Each row is a point. To make a cloud, some directions were put in groups of two or more. Within a group, all points are equally far from the middle, so they leave a hole (a ring in 2 directions, a hollow ball in 3). The other directions are filled evenly. Then the cloud was stretched, turned, moved and blurred a little. How many holes are there, and how many directions does each take, smallest first?
In the rows, zero is written as 128.

Cloud:
[[ 85  81 118]
 [122 195 119]
 [131 200 110]
 [114 132 127]
 [111 144  95]
 [137 104 144]
 [162 200 154]
 [130  60 145]
 [103 100  91]
 [ 89  96 116]
 [132 159 190]
 [126 206 116]
 [113 132 106]
 [150 107 120]
 [103  62 132]
 [128 187 190]
 [127 117  62]
 [200 106  63]
 [124 178  84]
 [184 122 125]
 [ 71 106 123]
 [139 108  72]]
Holes: 0

Cloud:
[[148  75 152 108]
 [117  77 102 183]
 [150 128 180  75]
 [182  90 107 158]
 [171  85 133  97]
 [199 130 110 158]
 [201 105  99 137]
 [147  85 106 187]
 [119 150 139 184]
 [126 137  79 182]
 [156 126 150  57]
 [177 109  99  88]
 [122 142 185 133]
 [183  83 113 130]
 [177 165 155 131]
 [184 101 107  91]
 [ 92 154 148  83]
 [199 186 105 118]
 [125 151 146  59]
 [205 128  82 119]
 [170 106 109 183]
 [ 85 139 179 142]
 [112 129 130  74]
 [107 162 129 178]
 [106 150 144  72]
 [163 162 177  98]
 [124 144  86 185]]
Holes: 2 (2, 2)

Cloud, 52 rows:
[[ 96 134 158  91 154 101]
 [126 149 100  75 161  84]
 [156 102 162 128  92 149]
 [108 149 153  99 173 148]
 [132 134 102 113 132  31]
 [128  90 180 103 138  76]
 [130 184  77  82 156 117]
 [151 111  69 195 115 155]
 [180 136 127 183  91  65]
 [147 160 128  80 135  26]
 [177 118  67 168 128 157]
 [ 76 113  85 151 161 113]
 [138 158 114  64 181 110]
 [131 113 108  84 144  70]
 [120 188 106 134 146  37]
 [201 108 139 179 143 122]
 [166 173 117 103  79 129]
 [ 99 128  78 153 167 181]
 [195 116 178 125 159  58]
 [ 88 111 126 156 190 143]
 [152 126 175  86 178  77]
 [139 179 124 138 122 144]
 [135 144 163 133 194 195]
 [149 116 145 153 101 159]
 [181 164  93 170 134 141]
 [169 120 126 176 104 123]
 [143  73 149 128 127  88]
 [100 130 116 133 184 133]
 [109 151 185 152 166 169]
 [212 116  86 166 146 129]
 [135 211 132 127 139 104]
 [103 150  63 181 164 137]
 [182  84 131 117 127 165]
 [147  79 122 117  85 129]
 [184 141 110 161 117 132]
 [127 130 146  79 206 173]
 [ 98 184 128  73 103  36]
 [185  92 171 114 123 138]
 [150  65  77 120  97 132]
 [165 195 158  86 117 148]
 [150 196 164  96 166  41]
 [180 124 106 102  81 108]
 [ 96 122  96 213 117 169]
 [156  92 169 133  92 110]
 [ 78 151 110 111 131  98]
 [127 130 105 135 123  20]
 [ 78 161 130 120 128 102]
 [104 172 131 168 161 102]
 [145  90 196 107 144  78]
 [163 140  68 173 131 160]
 [171 114 166  87 128  60]
 [158 111 131 127 186  69]]
Holes: 1 (2)
